Each row of a before or after table is a point. The points were changed in one or more steps. Then noise was added and the rows were shuffled. The steps act on how far a point lies along the listed directions, d1 being the first. Write out the steps. A step turns or swaps two directions, mirrors them in a line or flattens them onto one, adds a multiple of one to another, or multiplies one. Angles are multiples of 10 degrees, from the lower direction toward the higher: turns from -170 to 170, lines from 10 to 170 but not 90. Use the fewest steps. Two steps may share a direction if one is a turn and the other turns, adds or multiplies; they go together, in the order done. Otherwise the lowest direction goes first.
(in the rows, 128 means zero)

Directions:
(1): [140 157  93]
(2): [ 91 112 102]
(3): [156  94 110]
Before (9 x 3)
[[105 130 110]
 [153 137 102]
 [135 152 159]
 [142 117 163]
 [136 105 134]
 [126 144 110]
 [117 115 126]
 [102 152 123]
 [124 129 104]]
After (9 x 3)
[[179  55 120]
 [ 90 147 153]
 [ 96 220 127]
 [ 94 185 136]
 [105 146 133]
 [138 103 120]
 [159  93 108]
 [100 175 124]
 [137 109 150]]
Steps: multiply d1 by 3; turn d1 and d3 by -70 degrees; multiply d2 by 0.4

Directions:
(1): [ 88 106 158 130]
(2): [141 129 149  79]
(3): [148 149 169 151]
(4): [157  82 133 136]
Before (12 x 4)
[[148  80 128 160]
 [105 160 214 102]
 [166 142 163  86]
 [ 70 110 135 139]
 [140 163 111 118]
 [103  89 109 114]
 [106 110 139 141]
 [112 126 158 114]
 [125 129 158  82]
 [ 96 158 205 145]
 [107 131  95 129]
 [135 163 135 146]]
After (12 x 4)
[[116 150 109 152]
 [127 107 123 129]
 [120 135 112  94]
 [151 147 170 135]
 [131  68 120 137]
 [140 168 160 187]
 [150 153 175 159]
 [123 149 124 190]
 [122 114 115 110]
 [137 132 144 139]
 [136 102 136  88]
 [122 164 124 124]]
Steps: flatten d1 and d4 onto the line at 70 degrees; turn d2 and d3 by 70 degrees

Directions:
(1): [112 170 103 154 128 154 135  82]
(2): [180 130 168 152 104 139 143 112]
(3): [158 169 105 108 116 151 114 168]
Before (8 x 8)
[[141 124 127  92 136 110 104 187]
 [162 222  94 146 113 190 137 107]
 [113 103 145 148 134 120 138 137]
 [ 68  90  99 105 160  93 116 130]
 [ 71 147  78 113 142 155 104 138]
 [ 67 117  96  81 147 104  91 162]
 [132 112 141 127 101 116 118 131]
 [185 174 136 142 105 156 138 129]]
After (8 x 8)
[[100 155 101 111 127 134 102 130]
 [135 132 100  98 132 122 111 163]
 [ 83  99 131 132 138 135 122 115]
 [135 134 127 132 126 136 128 168]
 [122 125 145 157 132 125 149  82]
 [132 141 119 127 101 132 116 133]
 [122 186  98 141 134 148 120 107]
 [ 87  76 166 167 152 104 163  53]]
Steps: turn d1 and d3 by -120 degrees; multiply d2 by 0.4

Directions:
(1): [159 107 101 124  70 104 147 140 144]
(2): [110  91 118 120 117 162 153  75 116]
(3): [105 135 128 104 146  65 154 102 131]
Before (8 x 9)
[[160 153 145 170 130 193  71 209 152]
 [137 111 106 145 135 144 134 134 130]
 [194 157 127 147  96 140  85 236 144]
 [150 122 118 142 113 126  98 155 136]
 [183 124 111 154  83 115 125 200 157]
 [180 150 109 148  92  99 111 199 156]
 [135 155 122 120 145 115 125 141 129]
 [107 111 147 120 115 132 135 106 112]]
After (8 x 9)
[[171 130 110 140  95  80 138 186 159]
 [133 129 124 131 117 117 132 145 157]
 [141 140 114 121 128 128 132 131 129]
 [144 120 115 133 114 105 113 144 138]
 [130 118 108 140 147 127 136 134 132]
 [174 142 102 135  89  79 131 180 157]
 [108 121 152 124 123 136 123 117 111]
 [173 136 112 117  85  83 131 187 148]]
Steps: flatten d1 and d2 onto the line at 140 degrees; multiply d3 by 0

Directions:
(1): [163 142 190 154 134 144  85 113 150 113 118 122]
(2): [144 127 120 130 125 103 157 139 181 134  89  75]
(3): [121 129 154 102 123  92 118 123  80 113 146  70]
Before (14 x 12)
[[132 125 150 112 126  87 140 128 116 113 123  66]
 [125 126 120 128 132 130 136 130 140 125 127 124]
 [137 131 149 128 127 121 125 126 139 122 111 108]
 [133 120 126 125 133 123 135 133 130 126 129 120]
 [138 137 148 128 120 118 121 127 123 120 125  98]
 [120 127 134 114 131 113 131 120 105 124 136 105]
 [121 124 138 112 126 124 122 126 111 130 135 120]
 [135 135 126 133 128 117 134 133 142 137 116 103]
 [123 128 127 117 129 117 131 125 115 128 131 106]
 [130 130 144 124 126 117 115 125 107 118 132 121]
 [127 125 113 127 128 107 153 136 154 126 108  94]
 [119 120 106 121 126 130 151 138 142 134 118 114]
 [133 131 129 133 127 124 141 133 155 140 114 114]
 [129 138 151 127 134 129  99 116 108 111 137 132]]
After (14 x 12)
[[133 129 130 120 128 107 138 128 140 129 113  82]
 [131 128 132 123 125 112 142 133 144 127 105  99]
 [128 124 137 114 125 115 131 130 132 132 119 100]
 [134 128 123 131 128 108 149 134 162 124 104  88]
 [129 131 129 132 127 128 138 132 145 140 121 124]
 [149 123 139 113 123  59 173 140 173 121  80   7]
 [133 128 135 118 129  98 145 125 140 126 111  71]
 [132 127 133 121 124 105 133 132 127 123 116  98]
 [124 134 130 120 131 115 122 124 119 119 127 116]
 [127 124 125 129 129 138 135 132 142 129 120 118]
 [125 126 125 130 132 134 130 128 135 124 131 130]
 [136 135 123 133 128 114 138 135 146 138 113 100]
 [138 133 130 123 117 102 146 137 144 126 108  73]
 [136 121 128 126 134 122 136 133 135 126 125 116]]
Steps: multiply d1 by 0; add 1.5 times d3 to d2

Directions:
(1): [114 158 176  80 147 118 139 119 116 147 181 115 101 140]
(2): [111 167 143 118  75 164 111 175 131  90 126 142 117 133]
(3): [151 154 166 151 150 122 176 167 125 146 108 159 139  92]
(4): [101  93 137  77 148 112 121 144 183 109 112 148 130  97]
(5): [117  93 134 119  79 152 171 112 115 143 125 100 103  80]
Before (12 x 14)
[[125 102  88 154  85 164 122 106  86 122 111 108 114 130]
 [110 150 139 113  83 144 128 121 117 115 140 127 115 125]
 [126 166 132 133  91 163 128 131  98 128 160 104 121 159]
 [114 159 138  91  65 176  85 152 102 100 158 109  94 158]
 [ 95  73 121  72 126 110 131 105 170 125 125 109 112 103]
 [107 170 151 126  78 146 145 101 105 133 175 113 103 131]
 [ 99  71 107  93  89 131 136 114 160 104 120 132 114 104]
 [ 85 112 138  72 107 138 133  87 112 139 164  84  80  99]
 [102 180 196  74 126 157 170 179 141 141 169 151  96  98]
 [127 112 123 135  73 166 136  83  97 158 137  86 103 105]
 [ 91 155 167  83 101 155  84 146 158  98 172 121 110 156]
 [140  90 142 119 153 108 174  85 127 178 124 116 111  84]]
After (12 x 14)
[[114 132 177  88 143 136 172 141 110 143 135 134  99  88]
 [108 107 133  93 124 138 138 153 167 113 114 137 136  97]
 [158 141 133 159 161 108 144 132 132 145  97 159 139 115]
 [129 131 177 119 141 131 167 145 146 154 103 153 129  65]
 [124  99 111 164  67 168 119 134 146 115 108 116 137 107]
 [137 114 120 171 115 138 175 152 122 132  67 139 133  48]
 [151 139 118 187  96 142 172 122  94 155 105 115 128 117]
 [146 138  72 183 138 150  99 168 159 109  83 177 169 138]
 [126  94 135 106  91 161 137 162 134 118 101 132 117  83]
 [152 147 140 171  98 137 187 128  91 150 134 135 119 120]
 [123 135 140 130 107 127 139 134 135 120 109 150 139  97]
 [107 117 131 129 117 124 147 141 176 109  98 165 142  77]]
Steps: turn d1 and d4 by 160 degrees; multiply d2 by 0.4; turn d3 and d5 by -90 degrees

Directions:
(1): [174 129 158 157 128 130 123  96 123 103 171 152 147  61 122 143 115 113
 125  89]
(2): [110 116  94 128 162 111 147 163 121  92 102 129 117  89 105 128 162 151
 181  85]
(3): [115 113 135  81  96 102 115 110  70 116  83 124 163 123 133  99 101 108
 118  91]
Before (13 x 20)
[[169 133 160 135 104 128 128  91 113 164 154 132 140 143 140 118 106  73
   86 124]
 [ 69 108  67 112 147  93 155 188 126 115  49 112  94 131 121 121 170 169
  185 114]
 [115 122 125  92 120 118 120 136 144 160 124 122  97 148 132 134 121 119
  115 136]
 [147 147 178 117  70 128  85  70 116 169 150 121 152 198 154 103  78  79
   71 162]
 [114 117 153  96 114 127 107 119 109 137 107 106 143 180 143 114  85 109
  105 147]
 [128 121 123 111 123 132 114 118 127 129 110 120 141 166 145 110  91 110
  110 143]
 [154 149 175 151 110 156 109  96 153 137 183 132 127 132 144 127  95 118
   87 153]
 [104 140 147  86  87 126 122 114 108 145 108 115 140 189 162 125 101 104
   90 141]
 [ 53 140  99  62 105 115 113 158 102 174  73 109 119 227 113  89 133 142
  127 166]
 [126 115 116 110  89 126 103 120  81 122 113 120 153 138 127 121 102 112
  105 113]
 [157 129 151 139 105 117 120  98 141 113 162 130 154 104 125 143 100 112
  120 124]
 [ 83 119  81 150 158 137 169 199 142  95 100 124 114 111 105 128 177 153
  174 118]
 [ 84 122  77 133 157 117 161 168 116 103 102 137 110 104 101 112 159 153
  200 104]]
After (13 x 20)
[[ 70 127  97 110 111 145 148 180 130 146  78 106 121 196 136 108 143 136
  121 178]
 [156 123 136 139 132 142 119 106 141 117 145 131 143 131 140 127  93 114
  114 133]
 [155 136 161 149 136 136 118 105 132  94 172 146 136  65 124 126 110 128
  127  87]
 [178 126 143 159 132 120 139 105 115 128 163 140 134  84 117 131 131  84
  128  82]
 [155 123 171 136 125 142 112 106 133 126 158 120 147 131 138 138  85 104
  109 133]
 [143 129 108 142 112 138 113 129 117 114 145 128 140 125 117 141 123 124
  115 125]
 [ 66 138  84 103 121 131 139 165 125 154  88 121 106 190 123 100 135 147
  152 174]
 [128 163 168 106  81 152  93  93 127 196 168 135 140 200 131 114  92 109
   66 192]
 [149 150 171 131 104 139 124  89 137 127 168 144 141 135 154 152 107 102
   92 125]
 [146 127 145 106 110 121 109 116 147 160 144 127 101 132 133 143 113 110
  105 133]
 [ 67 123 100 102  98 121 130 150 141 180  70  97  99 223 158 111 127 140
  106 195]
 [202 145 184 173 109 124  98  64 131 115 204 152 154  81 123 140 103  89
  112  94]
 [138 122 125 135 131 106 131 129 143  92 141 129 142  83 109 145 128 126
  157 103]]
Steps: turn d1 and d2 by 70 degrees; multiply d3 by 0

Directions:
(1): [131 100  78 139 162 155 131 134 151 122  99 131  77 118 152 129 168 151
 119  83 176 145 123  92]
(2): [138 149 133 162 107 141 190 104 138 141 135 113 153 126  97 123  98 174
  80 146 158 138 142  78]
(3): [175 127 130 147 124  63 128 130 119 134 140 165 121 123 170  74 145 136
 107 122 131  94 183 126]
(4): [186  94 109  98 138 157  92 159 158 115 109 140 155 177 111 111 100 121
  81 154 133 125 121 134]
(5): [141 128 134 127 116 136 180 155 140 128 111  94 151 134 143  94 196 137
 144 167 148 152 117 185]
Before (13 x 24)
[[142  91  87 136 151 160 175 134 158 131 112 136 116 162 121 112 143 172
   90 148 174 163 107  74]
 [119 151 157 137 127 122 156 134 107 125 144  69 146 113 130 124 153 116
  146 162 113 139 135 159]
 [160  98  78 109 149 196 123 143 164 127 109 105 133 140  87 140  88 159
   47 125 173 143  89  71]
 [147 106 134 118 119 151 172 156 152 136 102 106 162 145 114  99 179 129
  106 188 129 144 107 187]
 [132 114  98 116 142 111 102 179 134 113 110 138 106 141 177 123 209 124
  179 134 125 114 108 184]
 [130  90  71 113 175 195 105 145 180 106  84 147 100 153  95 163  99 152
   76  85 167 161  85  53]
 [110 144 171 121  93  87 139 135  95 118 130 109 138 137 143 113 184  91
  181 164  75 142 127 222]
 [175 130 119 126 109 121 184 156 120 141 135 131 136 141 167  84 159 129
  110 159 132 118 156 158]
 [172 101 106  94 151 151  85 148 157 116 118 132 154 173 125 101 104 115
  102 148 136 133 131 142]
 [198 148 138 115  86 103 177 164 133 132 112 119 200 180 156  49 206 147
  108 198 136 134 130 218]
 [132 140 125 118 145 138  79 123 113 111 121 174  90 132 124 162  74 119
  133 109 116 137 119  98]
 [121  84 106  82 163 164  70 165 153 108 112 132  98 149 140 132 154 114
  135 107 142 122 103 149]
 [ 85 118 123 126 146 131  84 110 138 109 113 129  80 103 149 140 154 107
  174  94 109 133 118 149]]
After (13 x 24)
[[136 108 127 113 132 145  86 126 158 105 107 128 128 142 126 116 125 115
  120 140 111 132 125 151]
 [114 133 107 138 133  95  84 130 113 126 142 164 102 124 146 154 123 133
  145 103 109  89 132 110]
 [130 143 108 140 125 111 139 112  97 146 152 160  84 103 162 133 111 126
  121  94 114  98 164  90]
 [ 94 151 148 138 113 122 194 138 131 128 118 107 145 113 126 120 179 143
  152 145 131 160 102 158]
 [127 128 128 127 152 139  92 122 114 120 144 105 119 124 111 155  81 109
  107 120 104 124 136  96]
 [157 147 139 119 121 145 156 156 130 115 104 124 131 141 138 111 160 136
  151 169 145 167 106 174]
 [ 88 135 151 120 126 122 130 133 119 126 146 114 112 114 140 133 160 126
  159 116 131 121 123 147]
 [ 94 161 140 134 113 121 185 121 108 146 145  74 134  80 127 130 165 146
  144 136 137 143 102 145]
 [ 65 135 139 149 130 108 125  85 104 146 146 148  94  84 113 175 105 123
  128  94  94 109 130  90]
 [114 113 120 120 129 129  75 111 114 111 130 153  96 146 107 164  78 103
  115 103  89 127 127 101]
 [ 81 155 139 149 130 108 158 105 111 139 147 107 116  92 155 122 162 130
  181 112 138 143 140 140]
 [ 78 178 118 161 122  72 101  63  75 145 152 179  82  97 148 164 101 145
  136  45 103 100 147  61]
 [ 96 133 130 143 131  96 168 106 107 143 151 151 109 126 137 125 138 151
  139 136 122 137 126  92]]
Steps: flatten d1 and d3 onto the line at 70 degrees; multiply d2 by 0.4; turn d4 and d5 by 160 degrees
